Each point is reached from the start by the listed moves, each made 0, 1 or 2 times, or once backwards (-1), plus a little noise. Is the number of moves made odd or even? Then give how often each move was made.

Moves:
(1): -0.40 0.60
(2): -1.36 -0.74
Start: -0.19 0.30
Points:
-1.16 -1.05 => even (-1, 1)
-2.46 -1.80 => odd (-1, 2)
-1.98 0.17 => even (1, 1)
-2.92 -1.23 => even (0, 2)

Moves:
(1): 0.44 -0.46 -0.11 0.00 0.06 1.85 -0.02 -0.25 -0.17
(2): 0.35 1.32 -0.25 1.67 -0.62 0.06 -1.68 1.21 -0.53
(3): -0.77 2.03 1.09 -0.13 1.05 0.76 0.18 -0.55 0.37
(4): 0.85 0.13 0.60 0.00 0.51 -0.42 -0.18 -0.31 -0.99
(5): -1.20 0.00 0.02 -0.29 2.40 -0.34 -1.19 0.83 -0.64
(6): -1.52 0.65 -0.59 -0.63 -1.05 0.94 0.28 -0.05 -1.77
Start: -0.60 0.08 -0.61 -0.07 -0.14 0.45 0.56 -0.41 0.84
Points:
2.62 -2.06 -0.90 2.09 2.43 1.84 -2.95 1.40 -0.07 => odd (2, 1, -1, 1, 1, -1)
-3.29 3.93 1.29 -2.32 -1.09 1.18 3.82 -3.42 1.27 => even (-1, -1, 2, 0, -1, 1)
-0.34 -2.22 -2.43 -0.60 -2.09 4.52 0.74 -0.61 -1.61 => even (2, 0, -1, 0, 0, 1)

Moves:
(1): -0.31 0.11 0.12 0.46 0.89 -0.51 0.41 -0.35 -0.82 1.09 0.02 -0.03 -0.38
 -0.24
(2): 0.27 -0.08 -0.59 0.08 -0.73 -0.65 -0.14 -0.57 -1.08 0.30 -0.06 -0.75
 0.14 -0.36
(3): -1.15 0.55 -1.22 -0.30 1.48 -0.15 -0.85 -0.20 0.54 0.45 -0.28 0.15 -0.26
 -0.05
(4): 0.03 -0.91 0.27 0.55 -1.28 0.44 0.04 -0.38 -0.33 -1.25 1.33 -0.65 0.62
 0.90
(5): -0.63 0.25 0.00 -0.88 -0.28 0.12 0.14 -0.39 -0.10 -0.51 -0.64 -0.18
 -0.21 0.01
(6): -0.32 -0.19 -0.18 0.13 -0.19 0.24 -0.03 0.10 0.17 0.21 -0.80 0.14 -0.53
 0.31
(7): 0.69 0.26 0.50 0.67 0.11 0.43 0.45 -0.82 0.42 -0.73 0.47 -0.63 -0.73
 0.35
(8): -0.37 -0.35 -0.11 0.53 0.19 0.22 -0.14 0.03 0.79 0.12 0.65 0.00 0.42
 -0.72
(9): 1.12 -0.85 0.05 -0.50 -0.86 -0.47 -1.02 -0.15 0.05 -0.55 0.41 -0.02 0.08
 -0.59
(10): 0.46 -0.61 -0.17 -1.54 -0.47 -0.25 0.26 0.08 0.42 0.76 0.56 -0.67 0.06
 -0.57
(11): -0.10 0.20 0.66 0.62 -0.61 1.19 0.31 0.08 -0.27 0.60 1.02 -0.35 0.09
 0.26
(12): -0.84 1.62 0.53 0.71 -0.89 -0.18 0.85 -0.91 1.42 0.81 0.53 0.00 -0.24
 0.88
Start: -0.14 0.02 0.15 1.02 -0.74 0.13 -0.67 -0.44 -0.01 0.49 -0.84 0.09 -0.54
 0.91
Points:
-4.22 2.35 0.44 3.79 -0.15 2.75 -0.51 -4.38 3.93 -3.65 1.58 -1.14 -1.71
 4.44 => even (0, -1, 2, 2, 2, 0, 2, 1, 0, -1, 0, 1)
3.19 0.90 1.36 -1.01 -7.37 -1.84 1.12 -4.74 2.49 2.46 -0.27 -3.41 -3.53
 0.06 => odd (0, 2, -1, -1, 1, 2, 2, 0, 2, 2, 0, 2)
2.16 -0.71 2.72 3.36 -4.74 -1.67 1.50 -5.52 -1.65 -2.50 3.09 -3.42 -1.06
 2.36 => odd (2, 1, -1, 2, 1, -1, 2, 0, 1, 0, -1, 1)
0.39 -0.24 -2.00 2.76 3.23 -2.27 -4.36 -2.18 1.33 -0.36 0.40 0.66 -1.04
 -1.03 => odd (1, 0, 2, 0, -1, -1, 1, 1, 2, -1, -1, 0)

Moves:
(1): -0.09 0.46 -0.69 -1.38 0.43 -0.20 0.36 -0.46 0.08 -0.60 -0.02 -0.56
 -0.63 -0.82 0.05 0.07 -0.11 -0.16 -0.33 0.18 -0.71 -0.06
(2): 0.89 0.55 -0.84 0.00 -0.03 0.80 -0.01 0.69 -0.12 0.28 0.12 0.72 -0.41
 0.28 -0.94 0.43 -0.81 -0.60 -0.24 0.05 0.34 -1.04
(3): 0.19 -0.15 0.11 -0.03 0.31 -0.73 0.39 -0.09 0.42 -0.05 0.47 0.23 0.13
 0.11 -0.35 0.26 0.08 -0.10 0.00 -0.13 -0.09 -0.31
(4): 0.49 0.14 0.18 0.29 0.37 0.30 -0.27 0.03 0.64 -0.27 0.57 0.30 0.11 0.12
 -0.04 -0.55 -0.39 0.00 0.17 0.25 0.23 0.18
(5): 0.81 0.49 -0.45 0.03 0.15 -0.52 -0.44 0.06 -0.14 0.90 -0.03 0.86 0.93
 -0.26 -0.20 -0.18 -0.54 0.26 -0.70 0.30 0.18 0.08
(6): 0.70 0.14 0.39 -0.25 0.41 0.10 -0.29 -0.46 0.08 0.13 -0.27 -0.38 -0.24
 0.01 -0.03 -0.05 -0.31 0.19 0.08 0.03 -0.51 -0.09
(7): 0.10 0.53 -0.24 0.19 0.37 0.05 -0.49 0.94 -0.01 0.66 0.14 -0.80 -0.15
 0.07 0.37 0.38 -0.06 -0.35 -0.38 -0.71 0.19 -0.26
(8): -0.06 -0.16 0.18 0.65 0.84 -0.17 -0.64 -0.16 -0.19 0.84 -0.02 -0.68 0.48
 0.49 -0.37 -0.11 0.88 -0.01 0.35 0.86 0.14 0.34
(9): -0.40 -0.33 -0.16 -0.25 0.06 0.84 0.43 -0.35 0.52 0.16 0.54 -0.25 0.94
 -0.25 0.39 -0.28 0.66 0.49 -0.05 -0.33 -0.36 -0.18
(10): -0.33 0.62 0.32 0.12 0.37 0.18 -0.27 0.01 0.29 -0.71 -0.67 0.00 -0.10
 0.09 -0.31 0.36 -0.23 -0.10 -0.19 -0.54 0.17 0.56
(11): 0.36 0.75 -0.31 0.23 -0.04 -0.07 -0.10 0.02 -0.51 0.28 0.35 -0.43 -0.12
 -0.53 -0.04 0.15 0.18 0.17 -0.56 1.20 -0.23 -0.24
(12): 0.16 -0.47 0.45 -0.86 -0.12 -0.11 0.26 -0.14 0.32 0.56 -0.36 0.27 -0.01
 0.07 -0.45 -0.57 0.22 0.37 0.51 0.23 -0.31 0.21
(13): -0.14 0.14 0.57 -0.10 -0.02 -0.42 0.35 0.65 -0.60 -0.74 0.44 0.43 0.11
 0.50 0.29 0.00 0.19 -0.11 -0.89 0.03 -0.04 -0.39
(14): -0.57 -0.04 0.10 0.86 1.00 -0.11 -0.36 -1.04 -0.17 0.16 0.04 -0.40 -1.10
 0.13 -0.43 -0.49 -0.10 0.11 0.07 0.26 -0.53 -0.61
(15): -0.30 1.34 0.41 0.47 0.46 -0.07 0.82 -0.40 -0.42 -0.52 0.03 0.96 -0.15
 0.87 0.56 -0.50 -0.32 -0.96 0.57 0.44 -0.25 0.89
(16): -0.29 0.30 -0.72 -0.82 -0.11 0.48 -0.72 0.24 0.16 0.00 0.68 0.28 0.26
 0.20 0.36 0.43 -0.27 0.54 0.56 -0.03 0.03 -0.31
(17): -0.47 0.34 0.20 0.35 -0.11 -0.06 0.05 -0.50 -0.06 0.62 0.06 0.18 0.03
 -0.65 0.91 -0.40 0.78 -0.24 0.35 0.37 0.52 -0.86
(18): 0.04 -0.12 0.21 0.02 0.26 -0.12 -0.07 -0.15 -0.33 0.63 0.68 -0.13 -0.04
 -0.62 0.38 0.49 0.24 -0.17 -0.57 0.27 -0.50 1.07
(19): -0.21 0.19 -0.18 -0.18 -0.06 -0.60 0.24 -0.64 -0.39 -0.10 0.57 0.82
 -0.79 0.05 0.05 -0.11 0.68 -0.28 0.06 -0.74 -0.09 0.51
(20): 0.00 -0.17 0.61 -0.28 0.09 0.29 -0.29 -0.23 -0.19 -0.37 0.38 -0.36 0.11
 0.49 -0.46 0.30 -0.12 0.41 0.48 -0.23 0.29 0.82
Start: 0.33 0.61 0.00 -0.02 -0.44 -0.46 -0.59 0.60 -0.09 -0.46 0.19 -0.54 -0.02
 0.02 0.43 -0.27 -0.03 0.29 0.28 0.60 -0.17 -0.44
Points:
0.63 -0.79 -0.82 0.34 -3.01 3.06 2.31 2.99 3.30 -0.26 2.52 2.50 3.04
 0.63 1.29 -0.95 0.36 -0.66 2.43 -1.00 2.98 -6.62 => even (-1, 2, 2, 1, -1, -1, 0, -1, 2, -1, -1, 0, 0, -1, 0, 0, 2, -1, -1, 0)
2.98 1.98 -2.78 2.18 -2.12 2.04 -4.26 4.18 0.91 2.61 0.02 -0.69 1.99
 -1.00 -0.37 -0.39 -0.75 0.87 1.15 4.97 3.71 -4.11 => even (-1, 1, -1, 2, 0, -1, 0, 1, -1, 0, 2, 0, -1, -1, -1, 1, 1, -1, -1, -1)
-0.68 2.52 -2.31 0.60 -1.07 1.63 -1.84 4.02 0.80 0.74 4.05 0.26 2.97
 -2.55 5.48 -1.02 1.00 0.73 -3.37 -1.09 1.80 -5.59 => even (0, 0, -1, 2, 1, -1, 2, -1, 2, 0, 0, -1, 2, 0, -1, 1, 2, 0, 0, -1)
-2.37 2.37 2.55 -4.06 1.44 -2.64 3.78 -3.85 -2.08 -2.57 2.72 3.60 -0.23
 0.25 2.24 -3.93 1.69 0.09 -1.09 -1.16 -3.49 5.41 => even (2, -1, -1, 0, 2, -1, 0, -1, 2, 0, -1, 2, 2, 1, 2, -1, 0, 1, 2, 2)
-3.87 0.88 2.25 -0.02 1.60 0.87 -1.60 -4.27 -2.72 -0.90 2.87 -2.92 -0.93
 1.70 2.56 -1.72 3.05 2.83 3.71 3.95 -2.37 -0.36 => odd (0, -1, -1, -1, -1, 1, -1, 1, 1, -1, 1, 0, 1, 2, 1, 2, 1, 0, 0, 2)
1.49 0.27 -0.56 -2.74 2.29 -2.66 1.64 -2.52 0.37 1.02 1.70 1.29 -2.20
 -3.05 0.15 -1.40 -1.57 -0.28 -2.03 2.89 -4.11 -4.09 => even (2, 1, 2, 0, 1, 1, -1, -1, 0, -1, -1, 1, 1, 2, 0, 0, 1, 2, -1, -1)
0.81 3.57 -0.49 3.06 2.58 -3.05 1.68 -0.28 -3.48 0.57 4.00 2.09 -1.88
 -0.24 -0.53 -0.59 0.60 -1.79 -5.45 3.57 -3.29 -0.39 => even (0, 1, 1, 0, 1, -1, 0, 0, 1, 0, 2, 0, 2, 2, 1, -1, -1, 2, 1, -1)
2.20 4.68 -1.02 -0.76 5.61 1.70 -4.18 -0.08 0.66 1.42 1.84 -3.96 -3.55
 2.86 -2.25 -1.84 -1.47 0.84 2.74 4.55 -2.94 -2.50 => even (1, 1, 0, 2, -1, 2, 2, 2, 0, 0, 2, 2, 0, 2, 1, 2, -1, -1, 0, 0)
0.30 5.09 2.89 -1.61 2.13 0.88 1.05 -3.05 1.07 -3.93 0.79 4.81 0.14 2.53
 0.15 -3.62 -0.98 -1.09 2.98 0.31 0.71 1.31 => odd (1, 1, 0, 2, 1, 1, -1, 0, 1, 2, -1, 1, 1, 0, 2, 0, 2, -1, 1, 2)
